Every row gives one point. To make a cloud, some directions were put in groups of two or more. Within a group, all points are equally far from the middle, so they leave a hole (a ring in 2 directions, a hollow ball in 3). The other directions are filled evenly. Then the cloud was stretched, turned, moved and blurred a little. How many holes are there, and how many directions does each take, smallest first?

Cloud, 22 rows:
[[  4 -27  39]
 [-15 -23  35]
 [ -9 -12  47]
 [ 29  -7  40]
 [  9 -35  -6]
 [ 42  20  -9]
 [ 29 -21  -9]
 [ 14  24 -37]
 [ 36 -16  12]
 [-32  17  14]
 [  5 -37  20]
 [ 30  35 -26]
 [ 11  27 -37]
 [ 24  44 -25]
 [  5  13 -38]
 [ 39  30  29]
 [ 34  -7 -16]
 [ 30   4  42]
 [-17  50   9]
 [ 42   0   5]
 [ 17  60 -11]
 [ 26  -3 -27]]
Holes: 1 (3)

Cloud (28 x 4):
[[ 13 -27 -42   3]
 [ 29   9  -4 -12]
 [  7 -29 -49  44]
 [ 35 -22 -28 -18]
 [ 39  15  14  -1]
 [ 11  22  15  11]
 [-30 -32 -14  16]
 [ 34  25 -26  -7]
 [-50 -31  -3 -20]
 [ 40 -20  -1  24]
 [ 10 -33  21  10]
 [ 31  49   4  26]
 [ 18 -21  24  -3]
 [ -6 -56  -7  23]
 [-21  42   1  37]
 [-18 -20 -48  -7]
 [ 49  -3 -17  25]
 [ -5 -59   0   4]
 [ -1 -25  47  22]
 [ 18 -24  42  21]
 [ 15  19 -28  38]
 [ -7   9 -21  34]
 [  4  31  60  33]
 [-45  -5  -1   1]
 [ 19  49   9   3]
 [ 25 -29  -5  16]
 [-19 -32 -16  -6]
 [ -2  -9   8  33]]
Holes: 0

Cloud, 48 rows:
[[ 57 -14  -5  21 -19   7]
 [  4 -41  27  -4 -10  28]
 [ 22  -5  25  29 -32  21]
 [-23  26 -30  30   7 -14]
 [  9  18 -31  38  18  22]
 [  2  16 -40 -11 -56  23]
 [ 26  21  22 -11  40  -4]
 [-24  34   9 -23 -12  35]
 [-52 -13  -4  -8  -4 -17]
 [-21  50  35 -34 -19 -11]
 [ 34  -2  -1  37 -33  17]
 [-37  40   4 -33 -21   9]
 [ 11   8 -25 -37  -4  37]
 [-44 -18 -16   4 -20 -16]
 [-47  -4 -15   3  -7  22]
 [ 14  -7 -36  34 -41  13]
 [ -2 -34 -32  -1  26 -18]
 [  6  18  35 -26  35 -13]
 [ 45 -11 -48  -2 -33  22]
 [ -1  19 -15 -31 -39  39]
 [-43 -13  -9   5 -11  26]
 [ 19  42  17 -12  28 -30]
 [  4  22  17   7  37 -35]
 [ -4  -3  28  -9 -60  27]
 [ 12 -18  45   1  -7 -34]
 [-30 -21  -2 -27  26 -18]
 [  9  -7 -24 -37 -34 -26]
 [ 16 -17 -32  13  38 -20]
 [-12  21 -43 -10   0  37]
 [-26   4  45 -16  24 -26]
 [ 17 -12  31  24 -26  24]
 [ 12 -19  44   2  -4 -33]
 [-15 -33  44 -18  -5 -25]
 [-28 -32  29 -22  13 -20]
 [-41   1  37 -22  16 -22]
 [  5  13  20  33 -42  -8]
 [ -1 -24  48  -5  10 -26]
 [-13  49 -25  23   9 -12]
 [-22 -11 -37  30 -21  10]
 [  4 -15  30 -44 -36 -21]
 [ 30 -30  38   4   1  -8]
 [ 13  -2 -40  -1  43 -16]
 [ 26 -38 -42  21 -14  19]
 [ 50  42 -14   5   1  23]
 [  4   5 -10  19  32 -39]
 [ 59   4  21 -11 -18  -3]
 [ 22  10  16   5  46 -17]
 [ 35  50 -32  12 -24  21]]
Holes: 3 (2, 2, 2)

Cloud, 80 rows:
[[ -1 -34 -23  10  16  16 -13 -18]
 [ 39   3  -7  37  -6  10 -16  -8]
 [-30   8 -21   4 -17  13  -6   8]
 [-21 -29  17   3  29   6 -14  18]
 [ 32   6 -33  18 -14  26 -23   2]
 [ 16  22 -27   8  44  12  18 -19]
 [-11  -4   2  33  -3   5   6 -39]
 [-29  22 -20  30  14  22  -7   7]
 [ -7  24 -12 -14   9   5   2  -1]
 [-29   0 -29 -18 -13 -14 -18 -23]
 [ 27  14 -15 -19   1  15  18 -10]
 [  3  11  31  15 -11  27  20 -11]
 [-15 -19 -10 -15 -17   2 -33  13]
 [-20 -26   5  15 -14 -27 -35  16]
 [ 31  -1   7  38  29   7  -7 -17]
 [ -9 -30  -2  22  27 -16   8  25]
 [ 19  -4   1 -25  21  32  10 -10]
 [ 28 -20  33  17  14   3  -8   6]
 [  4  -8  -1  10  23  -6  -7  25]
 [  3 -27   0  14 -28  -4   0  34]
 [  5 -17  17 -26 -13  24  -2 -27]
 [-11 -28  17  18  17  -8 -15  17]
 [-15  12 -38  22   4  -7 -25   3]
 [-10  33 -12  20   3  -8 -24  24]
 [ 23 -18  27  -6  -1  -5  -4 -34]
 [ 22   0   1 -20 -31  26 -18 -23]
 [-14  19 -13  12 -22  33 -21  -1]
 [  9 -48  14   6 -34 -24   6  19]
 [  2  -2  32  23  -1   7 -17   5]
 [-45  -5 -19   8 -18   0 -27  -1]
 [ 15 -30  30  11  -7  17  28   2]
 [ -9 -24  19   7 -13  27  21   7]
 [ -7 -10   3  18  -8  -8 -47   7]
 [ -7 -11  -4   2 -21  25   8   8]
 [ -6   3 -20  19 -23  16  22  -8]
 [-26  12  -1 -18 -30  11 -18 -31]
 [ 31  26   1  -1   7  -4 -41  12]
 [ 25  25  17   4  19   1  31  -1]
 [ 17  29 -23 -12  -1  26  -5   0]
 [ -9  36  13  25 -41   1   0   0]
 [ -6   5 -27  13  25  23  22   7]
 [ 17   6   4 -14 -25  18 -19 -41]
 [  8   1   5  10  43  -8   1  -2]
 [ -4  31 -25  25   1   0 -21  24]
 [ 23   3  12 -18   9 -17  11  -2]
 [ -4 -25  -1  22 -25  -6   8  27]
 [ 27  13  37 -28 -19   7  -5  -6]
 [ -9  -1 -27  -6   5  12 -27 -17]
 [ 25 -28  25  10  -8   7 -14 -21]
 [  6 -42   0 -15 -22   3  10 -16]
 [-28  18 -20  -8  -2   8   4  -2]
 [  2   8  34 -17  13 -11 -14  -2]
 [ -1 -12 -11  12  26 -27  -1  16]
 [ 44  18  24  -4 -13 -13 -27  16]
 [  7 -14 -12  -2 -16   4  -2 -46]
 [-21   8  -3  12 -13  35   7  13]
 [  3  15   2   8 -23  -5  33 -13]
 [ 25 -14  13  -6 -11  32  29 -10]
 [ 46 -14 -14 -19  22  -5   1  15]
 [  0  -3 -21  10  27  39  -6 -18]
 [  0 -35  14  19   2  23  10   6]
 [ 20 -26  20  -7 -22 -46   6   8]
 [ 21  -4   1  39   6   3  -9 -10]
 [ 32  -6  12  -9  10  10  11 -44]
 [ 26 -27  -8   2  34  39   6   7]
 [-20   3  16 -34   5   3  -1   3]
 [ 36  60  -6   6  19  13 -27 -18]
 [ 14   9 -18  39  29 -19 -30 -28]
 [-19  25  -5  -8  19   6  -2   3]
 [ 36  23 -13  15   4 -17   1 -41]
 [ 15 -20  39   2  -9  31   4 -11]
 [ 38  16  30 -17  25  16  -7  15]
 [ 38 -16   5  -1  26 -20 -12   7]
 [ 28  14   4   9 -11 -19   6 -20]
 [  8   8 -37  10  17  17 -25 -14]
 [ 13   8  29 -35   3  39  -4 -25]
 [-16  14  18   7 -44  -9 -13 -13]
 [  3 -47 -10  -3 -30  -6  -4  15]
 [ -5  24   3 -28 -15   4  14  24]
 [ 46  -8  36 -25 -22   0 -41 -29]]
Holes: 1 (3)
